Rows are points. Each copy is the shape, with its points in the same order, stretched, turned, moved and blurred by noise. Is it also mirrored, or only turned?

Shape:
[[ 4.7  4.4]
 [ 0.3  2.2]
 [ 4.7  1.3]
 [-0.9 -5.7]
 [ 0.6 -4.2]
 [ 3.8  3.7]
 [-3.8 -3.0]]
Copy 1, 7 rows:
[[-6.9  3.6]
 [-1.8  2.8]
 [-6.0  0.4]
 [ 1.0 -5.4]
 [-1.2 -4.0]
 [-5.7  3.2]
 [ 3.2 -1.7]]
Copy 1 is: mirrored
Copy 2 (7 x 2):
[[ 2.6  5.8]
 [-0.3  1.4]
 [ 4.9  3.9]
 [ 4.5 -3.5]
 [ 4.2 -2.9]
 [ 2.0  4.4]
 [-1.9 -4.2]]
Copy 2 is: only turned
Copy 3, 7 rows:
[[ 3.3 -6.2]
 [ 1.5 -1.8]
 [ 0.8 -4.9]
 [-4.9  0.0]
 [-4.5 -1.8]
 [ 3.4 -4.1]
 [-3.4  2.3]]
Copy 3 is: only turned
Copy 4:
[[ 3.8  1.3]
 [ 0.6  0.3]
 [ 0.9  2.4]
 [-6.2  2.3]
 [-4.8  2.4]
 [ 2.6  1.7]
 [-5.9 -0.5]]
Copy 4 is: mirrored

Shape, 6 rows:
[[ 3.4  3.1 -0.4]
 [ 0.8  3.1 -1.6]
 [-3.6 -7.1  2.6]
 [-3.3 -3.8 -1.9]
 [-3.8  0.0 -0.1]
 [-0.7  4.7  1.7]]
Copy 1, 6 rows:
[[ 0.9  2.0 -5.4]
 [ 1.1  1.3 -2.6]
 [-8.6 -3.7  8.2]
 [-4.2 -3.9  6.7]
 [-2.0  0.5  3.8]
 [ 0.5  4.6 -3.3]]
Copy 1 is: mirrored
Copy 2:
[[-1.7  1.5  5.5]
 [-3.1  0.5  4.5]
 [ 2.4 -0.3 -9.4]
 [-2.2  1.0 -5.5]
 [-2.0 -1.3 -3.3]
 [-1.9 -2.0  4.6]]
Copy 2 is: only turned
Copy 3 (6 x 3):
[[-0.2  5.9 -0.8]
 [ 0.1  3.8 -2.8]
 [-0.7 -6.2  3.9]
 [ 1.9 -4.0 -1.0]
 [-1.3 -1.3 -2.8]
 [-3.6  5.2 -2.5]]
Copy 3 is: only turned
Copy 4, 6 rows:
[[ 0.7  4.0 -0.3]
 [-1.2  4.7  0.8]
 [-2.1 -8.2  1.8]
 [-5.1 -2.4  0.2]
 [-2.3  0.1  3.2]
 [ 1.8  3.9  4.4]]
Copy 4 is: only turned

Shape, 7 rows:
[[-6.2 -4.7 -4.0]
 [ 2.2  0.3  1.4]
 [ 2.5 -0.1  3.2]
 [-2.7  0.2  4.6]
 [ 3.8 -3.4  2.9]
 [ 1.9 -4.3  0.4]
 [ 0.7 -0.1 -0.4]]
Copy 1 (7 x 3):
[[-1.6  5.3 -7.9]
 [ 1.0 -1.0  2.6]
 [-0.2  0.1  4.4]
 [-4.8  6.1  1.4]
 [ 4.0  1.9  4.4]
 [ 3.6  2.9  0.8]
 [ 0.8 -1.4 -0.4]]
Copy 1 is: mirrored
Copy 2:
[[-10.1  -4.9   5.5]
 [  2.3  -0.5  -4.2]
 [  2.3  -0.1  -5.8]
 [ -3.3   3.1  -3.5]
 [  1.6  -4.1  -6.5]
 [ -0.9  -5.5  -3.4]
 [  0.4  -1.3  -1.8]]
Copy 2 is: mirrored
